Each row is a point. Examples show where two turns around zero, p and q, send a point. Write where each new point lands after one turn and then the other. Backwards means that the second turn is done in reverse. Each puzzle has new turns, and all numbers are rounded.

Turn p:
[28 16] => [ 27 -17]
[-17  14] => [ 4 22]
[ 17 -32] => [-20 -30]
[-28   3] => [-10  26]
Turn q:
[ 18 -18] => [ 20 -15]
[ 11 -10] => [12 -8]
[17 17] => [15 19]
[-45  11] => [-46   5]
Where do these land?
p, then q: [ 9 19] => [21  4]
p, then q backwards: [ -7 -48] => [-48 -10]
q, then p: [-14  21] => [ 9 24]
p, then q: [12  7] => [13 -6]

Turn p:
[-37 -31   6] => [-36 -33   4]
[-9 28 -8] => [ 8 13 27]
[-15 -25   6] => [-20 -21  -7]
[12 -3 20] => [ 16 -12 -12]
[ 37  17 -26] => [ 16  44 -12]
[12 13  2] => [16  8  0]
Turn q:
[-14 -12  23] => [-14  24   9]
[14 40  6] => [ 19   2 -38]
[ 25 -24 -16] => [ 21 -15  28]
[-26  -4 -13] => [-27 -12   2]
Where do these land?
p, then q: [-12 -22  18] => [-13  -6  27]
p, then q: [15 29 11] => [33  7 -5]
q, then p: [ -9  28 -48] => [-50   0 -27]
p, then q: [ 13 -16   7] => [ -1 -21   7]
q, then p: [ -7 -19  12] => [ 14 -13  14]

Turn p:
[-35  -2  24 -13] => [-29   4 -12  31]
[39  1  3 -7] => [  2  -5  30 -25]
[ 16 -18 -10  -3] => [  3 -19   1 -18]
[-34   8  10  27] => [ 13   9 -15  40]
[ 18  -3 -27 -17] => [  0  -1  -6 -36]
[-4 15  0 12] => [12 14  1  8]
Turn q:
[  1  25 -11 -17] => [ 24  -8 -11 -16]
[-20  10   0  -8] => [ -5 -12 -11 -17]
[ 6 -5 20 -4] => [-4 -3 21 -2]
[ 13  18 -21  34] => [ 11  40 -19   1]
[  0 -48  12  -5] => [-26 -17  20  34]
Where do these land?
p, then q: [-11  -5   5  14] => [-3 16 -2 10]
p, then q: [ 15  35  12 -10] => [  5   1  13 -39]
p, then q: [-10  -8   1 -17] => [-10  -9 -17  -1]
p, then q: [ 21   6  20 -11] => [-16  -9  18 -19]
q, then p backwards: [-14 -29 -38  24] => [-55  -1   7  -5]
